Each row of a before or after table is a point. The points were changed in one or more steps. Then noise was added and the rows were shuffled. The steps act on columns, c1 being the first. Write out the steps. A step turns or swaps two columns, mirrors them in a line or flattens them onto one, adds a multiple of one to another, or multiplies or shifts one. Angles are multiples of 10 degrees, from the lower column toward the higher: turns from -170 to 170, lines from 10 to 170 but not 90. Use the fewest steps. Two steps may share a column if one is a turn and the other turns, adds or multiplies; they go together, in the order done. Otherwise the lowest column goes first.
In the rows, 128 means zero.

Before:
[[ 99 160]
 [170 147]
 [149 110]
 [162 178]
 [129 105]
 [144 171]
 [129 196]
 [201 159]
 [ 84 167]
 [143  61]]
After, 10 rows:
[[120 155]
 [ 85  77]
 [ 82 143]
 [142 147]
 [ 51 152]
 [ 86 106]
 [ 70 111]
 [160 189]
 [130  83]
 [137  70]]
Steps: turn c1 and c2 by 140 degrees

Before:
[[ 84  74 102]
 [181 147 115]
 [195 173 185]
 [115 106  68]
 [ 93 181 191]
 [101 149 168]
 [ 96 124 165]
 [158  79 141]
 [156 110 138]]
After:
[[150 108 202]
 [111 106 124]
 [ 78  81 165]
 [204 160 247]
 [ 99 156 228]
 [ 92 129 225]
 [ 98 182 254]
 [151  80 196]
 [184 139 179]]
Steps: turn c1 and c2 by -10 degrees; shift c3 by 60

Before, 9 rows:
[[155 136  88 203 178 156]
 [218 198 156 118 108 173]
 [127 197 176 116  93 170]
 [155 113 167 113 114 177]
 [ 92 103  61 140 132 132]
 [ 90 137 175 134 187 164]
 [ 86 136 158 121 146 121]
 [168 195 130 103 115 196]
 [137 161 111  91 124 138]]
After, 9 rows:
[[128  97 111 109 119 143]
 [143  48 175  70  94 140]
 [110 110  92 247 167 115]
 [121 122 158  95 152 145]
 [138  29 128 101 103 119]
 [121 149  68 208 143 109]
 [130 107 166  70 107  83]
 [139  46 156  91  83 140]
 [103  99 169  83 194 105]]
Steps: flatten c1 and c5 onto the line at 110 degrees; turn c2 and c6 by 140 degrees; add -1 times c3 to c4

Before:
[[169 131 189 158 114 131 174 166]
 [155  95 159 152 135 152 143 140]
 [136 141 138  97 174 113 211 128]
 [118  49 161 128  91 131 148 187]
 [161  51 110 111 117  64 164 132]
 [171 138 106  97 113 132  92  99]
 [137 108 131 179 135 126 118 116]
 [234 121 126 155 105 177 113  98]
 [123 192 125 159 143 165 164 165]
 [127 150 121  73  97 146 157  75]
 [ 92 111  64 203 135 117 121 108]]
After (11 x 8):
[[168 131 189 157 142 131 175 166]
 [233 110 127 153 147 178 114  98]
 [156 138 157 152 112 153 142 140]
 [172 119 107  99 144 132  92 100]
 [ 90 149  66 201 113 119 122 107]
 [136 150 132 179 113 125 116 114]
 [128 106 124  73 168 147 153  76]
 [161 249 113 110 115  64 163 134]
 [137 111 136  98  89 117 211 127]
 [116 213 160 129 135 133 150 187]
 [121  34 124 158 137 167 161 167]]
Steps: turn c2 and c5 by 160 degrees; add -0.7 times c6 to c2

Before:
[[124 139 115 138 117 134 119 133 118]
 [132 119 113 121 124  92 114 135 135]
 [127 130 130 114 126 123 125 152 134]
 [127 170 123 146 130 134 113 141 126]
 [108 125 122 145 126 134 122 149 121]
 [160 119 147 132 130 134 179 127 118]
 [108 145 114 131 116 126 141 128 122]
 [163 123 249 139 131 126 116 152 139]
 [113 134 128 125 123 122 150 154 135]
 [122 121 131 142 172 132 120 150 167]
 [113 130 130 100 134 135 125 127 116]
 [119 121 118 123 120 135 115 125 167]
 [125 128 131 134 121 138 113 152 120]
 [114 130 125 138 125 117 146  93 119]]
After:
[[133 120 113 121 123  93 119 145 135]
 [128 129 130 113 126 124 125 161 133]
 [118 122 118 123 119 136 118 182 166]
 [124 140 115 138 116 134 123 118 117]
 [164 123 250 140 131 126  79 169 139]
 [109 126 122 145 126 134 125 139 121]
 [110 146 115 131 116 126 145 119 122]
 [114 130 126 138 124 117 148  80 119]
 [121 121 132 141 172 131 117 210 167]
 [112 134 126 127 124 122 150 165 136]
 [127 170 124 146 130 135 114 139 126]
 [125 129 131 134 122 138 112 140 121]
 [114 130 130 101 134 135 124 109 116]
 [159 118 146 132 130 134 173 112 119]]
Steps: add -0.3 times c3 to c7; add 1.5 times c9 to c8

Before:
[[ 98  90  49  86  93 137 160 119 139 117 129]
 [174 205 110 129 165  57  69  98 175 100 154]
 [ 67 118 173 178 171 131 133 188 141 119 173]
 [183 212 124 124 140 114 109 118 199 113 131]
 [ 93 124 154 149 139 115 167 145 148 161 211]
 [187 159 130 115 144 119 134  46 150  78 131]
 [ 45 158 122 144 193  93 156 151 124 158 133]
 [114 108  65  35 140 184 120  95 146 162 128]
 [154 128  72  80 124 157 161 137  95 133 123]
 [ 50 168 152  99 149 107 146 168 107 119 190]
 [ 95 120  83  80  76 171 113  98 102 155 105]
 [ 96 119  79  42  97 176 161 106 155 122  98]
 [ 47 142 110 164 169 155 152 161 115 107 203]
 [ 63 113 141 114 178  97 126 181 112 117 161]]
After (14 x 11):
[[ 41 162 131 109 125 148 135  43 114 149 128]
 [218 164 151 156 124 159 152 164 104 171 188]
 [156 100  68 125  84  94 119  98  34  99 131]
 [222 141 112 136  77 132 157 161 160 187 204]
 [ 56 210 123  57 127 152 114 118 117 113 132]
 [ 59 206 116  82 146 209  65  96 120 138 147]
 [167 125  77 120 124  73 162 107  36 147 101]
 [200 120 172 109  91 151 131 187 179 168 170]
 [186 126 156 109 126 141 169 146 143 108 213]
 [161  92  47 123 148  98 162 120  85 151 124]
 [243 160 127 123  99 199 156 151 141 140 133]
 [178 121  83 162 139  66 112  99  83 118 101]
 [ 98 128  73 164 115 105 161 134  87 116 122]
 [200 117 142 142 107 180 129 179 113 168 161]]
Steps: multiply c1 by 1.3; turn c1 and c10 by -160 degrees; turn c4 and c9 by 100 degrees; turn c5 and c6 by 140 degrees

Before (8 x 12):
[[143 156 104 124 126 105 122 137 113 102 119 138]
 [112 136 131 139 128 119 123 135 110 161 154 126]
 [152 151 123 124 129 132 114 135 122 142 110 143]
 [110 163 133 123 133  97 136 136 125 148 105 144]
 [159 121 126 137 114 121 117 120 115 103 130 124]
 [154 130 124 117 124 133 123 138 119 108 133  76]
 [ 82 141 128 149 133 131 118 110 131 117 131 133]
 [137 128 115 118 109 124 111 102 105 105 141 139]]
After:
[[129 137 126 134 139 123 106  99 117 149 179 139]
 [150 151 130 129 157 133 112 130 129 105 107 143]
 [120 160 139 136 143 121 121 115 123 140 195 125]
 [136 113 137 134 156 120 131 129 129 140   8 125]
 [131 154 121 126 151 132 118 135 132 139 178  76]
 [154 145 120 146 157 104 113 132 130 132 209 138]
 [142  81 147 138 165 129 126 114 122 136 154 134]
 [163 112 120 120 163  99 133 134 131  98  95 148]]
Steps: swap c1 and c2; turn c3 and c4 by -60 degrees; turn c3 and c7 by 30 degrees; shift c5 by 30; flatten c8 and c9 onto the line at 20 degrees; turn c10 and c11 by -110 degrees; multiply c11 by 3

Before:
[[142 124 159  76 141 115 131 105 122 130  85 146 143 106]
 [142 100 138 191 161 102 136  77 105 155 133 120 160  97]
 [ 86  29 144  95 176 129 117 130 168 140  99 171 146  99]
 [ 90 126 216 142 155 110 155  45 127  84 122 120  60 133]
 [165 103 168 151  91  73  83 175 139 131  89 138 167 186]
 [139  74 133 130 121 128 117 105 144 209 113 156 128 165]
 [163  91 132 147 200 152 171 143 130 153 109 108 103 100]
 [113  94 151 100  92 135 124 121  79 186  85 157  95  68]
 [176 178 139 147  86 119 112  99 158 108 122 143  45  91]
 [159  93 123 102 104 113  76  94  95 135 124 124 125 132]
 [133 105 142  93  91 128 146  89 170 183 197 124 161  37]
 [127 101 181 126 159 149  99 108  93 143 128 148 136 139]]
After (12 x 14):
[[174 103 101  98  72 120 140 142 144 177 142  98 210 100]
 [ 91 156   7 137  46 110 102 137 122 162 118 131 146 119]
 [113 118 106  62 124 135 112 119 156  62 169 176 173 135]
 [165 147 130 189 146  74 147  66 139 108 185 117 160 129]
 [139 118 110 165 133 128 130 143 158  31 146 113 134 137]
 [ 87 197 117  88 119 130 124 118 172  56 159  87  79 148]
 [141 129  88  88 128 116 105 127 148 121 165 134 112 171]
 [133 112  91  30 174 128 149 148 124  72  57  86 146 130]
 [163 139 135 108  85 153  80 116 110  87 122 125  71 101]
 [127 136  76 137 130 150 152 111 149  97 146 166  89 135]
 [160 150 109 124 127 114 171 157 125 102 156 162 156 154]
 [142 131  87 122 123 102 125 162 121  88 121 150  95  58]]
Steps: turn c2 and c10 by 140 degrees; turn c3 and c8 by -140 degrees; turn c4 and c14 by -70 degrees; add 0.7 times c6 to c13; turn c5 and c13 by -120 degrees; turn c7 and c11 by -150 degrees; turn c9 and c12 by -90 degrees
